Every row gives one point. Each copy is the shape, with its points in the same order, turned, moved and blurred by noise. Is it also mirrored, or only turned?

Shape:
[[ 24  13]
 [ 44  -6]
 [ 62 -27]
 [  9  11]
 [-71   3]]
Copy 1:
[[-12  21]
 [  5  33]
 [ 27  56]
 [-13  -1]
 [ -6 -77]]
Copy 1 is: only turned
Copy 2:
[[-17 -41]
 [ -6 -66]
 [ 13 -82]
 [-17 -29]
 [  3  50]]
Copy 2 is: mirrored
Copy 3:
[[  4  59]
 [ 33  56]
 [ 63  57]
 [ -6  42]
 [-57 -23]]
Copy 3 is: only turned

Shape (6 x 3):
[[-29 -39 -57]
 [ 37  65  -6]
 [ 30 -68 -41]
 [-12 -32  -3]
 [ 45  39  10]
 [-41  53  -9]]
Copy 1 (6 x 3):
[[-32  22  51]
 [ 46  33 -57]
 [ 31  21  81]
 [  2 -14  34]
 [ 55  17 -32]
 [-26   2 -49]]
Copy 1 is: mirrored
Copy 2:
[[ -2  14  59]
 [-41 -24 -69]
 [ 37 -44  44]
 [ 27  23   9]
 [-12 -29 -67]
 [-46  44 -35]]
Copy 2 is: only turned

Shape:
[[-21 -56   4]
 [-75 -89  -3]
 [  2   5 -31]
 [ 60  -8  37]
 [ 17  24  -9]
 [ 32   9  67]
 [-28   9 -33]]
Copy 1 (7 x 3):
[[ 26 -24  44]
 [ -6 -61  91]
 [ -7  29   9]
 [ 74   7 -33]
 [  5  28 -23]
 [ 55 -28 -53]
 [-29  14  12]]
Copy 1 is: mirrored
Copy 2:
[[ 51  21 -30]
 [ 64  54 -80]
 [ 10 -43 -11]
 [ 22  -9  70]
 [ -2 -35   9]
 [  0  20  76]
 [  7 -26 -46]]
Copy 2 is: mirrored
Copy 3 (7 x 3):
[[  3  43  18]
 [  0 107  20]
 [ 18  -6 -27]
 [ -8 -45  52]
 [  7 -40 -10]
 [-54 -49  37]
 [  1   9 -44]]
Copy 3 is: mirrored
Copy 4 (7 x 3):
[[  3 -33 -42]
 [-53 -53 -64]
 [ 13  -6  30]
 [ 82  16 -21]
 [ 31  17  31]
 [ 65  55 -33]
 [-17  -4  32]]
Copy 4 is: mirrored

Shape (10 x 4):
[[-37  30  41 -28]
 [-16 -19 -20  39]
 [-63 -55 -19  46]
 [-26  80   8  24]
 [  7 -38 -13  43]
 [-51 -34  19 -13]
 [ 18  70  27 -57]
 [ -2  25 -25  37]
 [ 20 -26 105  36]
 [  7 -13  35 -13]]
Copy 1 (10 x 4):
[[-11  30  49 -38]
 [ 44 -41   9  -7]
 [ 38 -87  51 -17]
 [ 60  47  12 -53]
 [ 35 -53  -1  28]
 [-18 -36  55 -25]
 [-31  71 -10 -45]
 [ 58 -10 -13 -22]
 [  2  30  68  78]
 [-19   7  23   9]]
Copy 1 is: mirrored
Copy 2, 10 rows:
[[  0  33   0  66]
 [ 43  -6  50 -12]
 [ 54 -37  84  21]
 [ 70  55 -16  31]
 [ 39 -30  28 -29]
 [  5 -16  52  45]
 [-26  80 -34  26]
 [ 61  32  19 -10]
 [ -2 -70 -60  21]
 [-17  -5   5  11]]
Copy 2 is: mirrored
Copy 3:
[[-10  28   0 -73]
 [ 18 -14  28  16]
 [ 56  -7  73   7]
 [-26 -47 -19 -60]
 [  7   3  31  37]
 [ 31  43  39 -34]
 [-38  29 -71 -61]
 [  0 -35  -5   1]
 [-87  50  62 -11]
 [-20  46   7 -13]]
Copy 3 is: only turned

Shape, 10 rows:
[[  6  69 -15 -19]
 [  4  23  46  25]
 [ 59 -64 -72  -8]
 [-32   4  59  10]
 [ -8   4  48  34]
 [ 65 -69 -85 -59]
 [-33   8   8 -36]
 [ 12 -12   2  -6]
 [ 25  16  39 -43]
 [ 13  54 -11  -7]]
Copy 1 (10 x 4):
[[ -10   39   60    1]
 [ -35   35   -3   52]
 [ -11  -88  -10  -46]
 [   2   43  -27   62]
 [ -31   33  -25   52]
 [  31 -111   16  -53]
 [  42   24    7   24]
 [  -5   -9   -5   18]
 [   7   -6   37   60]
 [ -20   27   46    3]]
Copy 1 is: mirrored
Copy 2 (10 x 4):
[[ -7 -11 -78  23]
 [-50 -24 -23 -31]
 [-29  81  45  74]
 [ -5 -42  -3 -45]
 [-39 -32   9 -21]
 [  1 119  23  76]
 [ 29   1 -26  -1]
 [-17  14  -8  12]
 [-21  36 -34 -36]
 [-23  -6 -60  37]]
Copy 2 is: only turned
Copy 3 (10 x 4):
[[ 32  28  12  80]
 [-26 -14 -32  50]
 [ 13  80  10 -62]
 [-30 -50  -5  40]
 [-42 -22 -26  37]
 [ 57  80  32 -77]
 [ 13 -25  38  30]
 [  2   8   3   4]
 [ 38 -26 -19  26]
 [ 20  30   4  63]]
Copy 3 is: only turned

Shape (12 x 6):
[[  14  -37   14  -55  -31   -3]
 [  -2   -5   46   73 -100   -3]
 [  43  -38  -67  -21   28  -34]
 [ -50    9    0   53  -48  -30]
 [   5    5    8   10   57   24]
 [  50   39   -8    2   31  -30]
 [  -1  -36   88   74    4  -14]
 [  -4  -50  -16   32  -14   61]
 [  38  -18   25   22   49  -73]
 [  31   16   89  -23    9  -26]
 [  38  -27  -13   54   -8  -33]
 [  44  -16    7   16   -5   -5]]
Copy 1, 12 rows:
[[-55  -7  15 -31  -6   9]
 [-10  49  92  57  10  42]
 [-48 -19 -78  28 -11 -12]
 [ 18  50   7  41  47  51]
 [ 55 -21 -22   1 -28 -23]
 [ 16  15 -23  26   0 -73]
 [ 56 -40  70  51  26  17]
 [  7   7 -13  35 -59  61]
 [ 11 -53 -11  49  46 -52]
 [ 21 -26  59 -25  19 -63]
 [ -8 -12  -5  76   6   1]
 [-14 -13  11  31 -25 -15]]
Copy 1 is: only turned
Copy 2:
[[ -5  38  -2 -49  32 -32]
 [-75 -28 -20 -58 -87 -21]
 [ 57  48  -4   2  14  48]
 [-67  17  11  10 -74  -9]
 [ 29 -35  28  34   6 -26]
 [ 11 -22 -31  33  22  33]
 [  5 -41 -29   6 -79 -81]
 [ 21 -11  65 -49 -37 -15]
 [ 40   4 -65  44 -15  -6]
 [-17 -34 -58   6  32 -62]
 [ 26  -8 -26  -9 -56  21]
 [ 12 -17 -17 -17 -13   4]]
Copy 2 is: mirrored
Copy 3:
[[  9 -37 -26  14 -50 -30]
 [ 13  46 -16  66  69 -37]
 [ -7 -80  73  14 -39  10]
 [ 40  57  36  45  34   3]
 [ 22 -38  22 -55  23  36]
 [-22 -24  66 -42   7 -16]
 [ 86 -23   0  -7  82 -46]
 [ 11 -52 -23  35  38  51]
 [ 49 -54  74 -26  14 -48]
 [ 35 -18  -9 -56  -2 -81]
 [ 12 -48  54  29  44 -16]
 [ -3 -50  20   0  18 -20]]
Copy 3 is: only turned
Copy 4, 12 rows:
[[  12  -11   63   -6  -25  -51]
 [  93   28  -45   -9 -100  -35]
 [  21   22   72  -52   43   13]
 [  24   22  -35  -33  -80   26]
 [ -31   47   -1   43   25   -2]
 [  -3   26  -14  -30   36  -29]
 [  -6  101    3   18  -80  -34]
 [  68   20   26   68  -28   18]
 [ -34   85   28  -43    5  -27]
 [ -50   42   -5   -8  -37  -99]
 [  40   72   14  -41   -4  -11]
 [  23   29   22  -10   -2  -38]]
Copy 4 is: mirrored

Shape:
[[ -56   -3   14   18  -17 -104  -48   22]
 [  57  -30  -54  -13   27   23   35   32]
 [ -12   24   40   14  -57  -44  -47   -6]
 [  -6   18  -42  -73   29   57   45  -22]
 [ -78  -25   47   18  -11  -12  -45   11]
 [   7   28  -25   -3   49   63  -12  -15]
 [ -42    9   69   23  -10  -26    9   26]
 [  20  -40   -4  -47   -3   24  -16   14]
 [  16   12   11  -50   49   14  -21   35]
 [ -78   -6   39   46  -32  -43  -60    2]
 [  31  -17   -2  -33   62   26   15  -67]]
Copy 1 (11 x 8):
[[-35 -62  28 -38  58 -11  62  88]
 [  5  11  22 -56 -27 -35  36 -70]
 [  4 -23  24  21  21 -17  17  87]
 [-34  81  83 -36   3 -48 -27 -46]
 [-27 -19  51  18  76  38  36  42]
 [-70  43  29   7 -18 -18  -3 -35]
 [ -1 -49  24 -20  58  27 -21  33]
 [ 15  18  76  -1  -6 -20  37 -22]
 [-42 -28  80  -5 -14 -34   5 -36]
 [-20 -29  11  17  81  26  49  81]
 [-46  62  75 -39 -64  20  -1 -18]]
Copy 1 is: mirrored
Copy 2:
[[ 17  24  65  45  15  37 -97 -32]
 [-48 -51  14  39  24 -17  54  51]
 [ 13 -20 -10  18   4  64 -74 -36]
 [  9 -12 -61  59  46 -42  73  -2]
 [ 39  47  15 -15 -24  16 -51 -15]
 [-23   3 -73  34  10 -35   8  42]
 [-23  27  10 -22   3  28 -36 -55]
 [ 12 -31  -6  36 -22   9  37  19]
 [-34  17 -21  64 -27   5  29   8]
 [ 39  36  18 -14  -1  29 -96 -20]
 [-19 -47 -50  49 -17 -79  19 -10]]
Copy 2 is: mirrored
Copy 3, 11 rows:
[[ 47 -45  31 -14  27 -25  91  83]
 [  0  29  37   1  71 -14 -30 -53]
 [ 11 -54   2  11 -19  37  65  45]
 [ 66  24 -33 -18   7 -29 -32 -91]
 [ 68 -48 -38  44  34   7  61  52]
 [ 44 -38 -10  35  10 -13 -61 -54]
 [ 57 -18 -18 -15  23  42  16  72]
 [ 21   2  -9   9  57  16  28 -51]
 [ 58 -51   4 -26  63  14 -15 -43]
 [ 61 -54 -15  49   9   2  79  79]
 [-10 -30 -56 -16  37 -48 -43 -55]]
Copy 3 is: only turned
Copy 4:
[[ 62 -47  67  19  29 -30 -43 -52]
 [-38  28 -53  -1  -1 -32 -35  65]
 [  4 -65  51 -15  23 -35  23 -42]
 [-18  47 -12   3 -14  51  31  84]
 [ 48 -28   1  18  13   7  11 -80]
 [-37   2 -31   1 -65  32   6  24]
 [ 47   7  12 -31   0 -27  21 -57]
 [  4 -20 -51  26  16 -15  17  37]
 [ 33 -13 -32  -5 -44  -9   5  46]
 [ 34 -47  36  16  20  -2  -7 -98]
 [-38  39  -5  55 -55 -13  42  47]]
Copy 4 is: mirrored
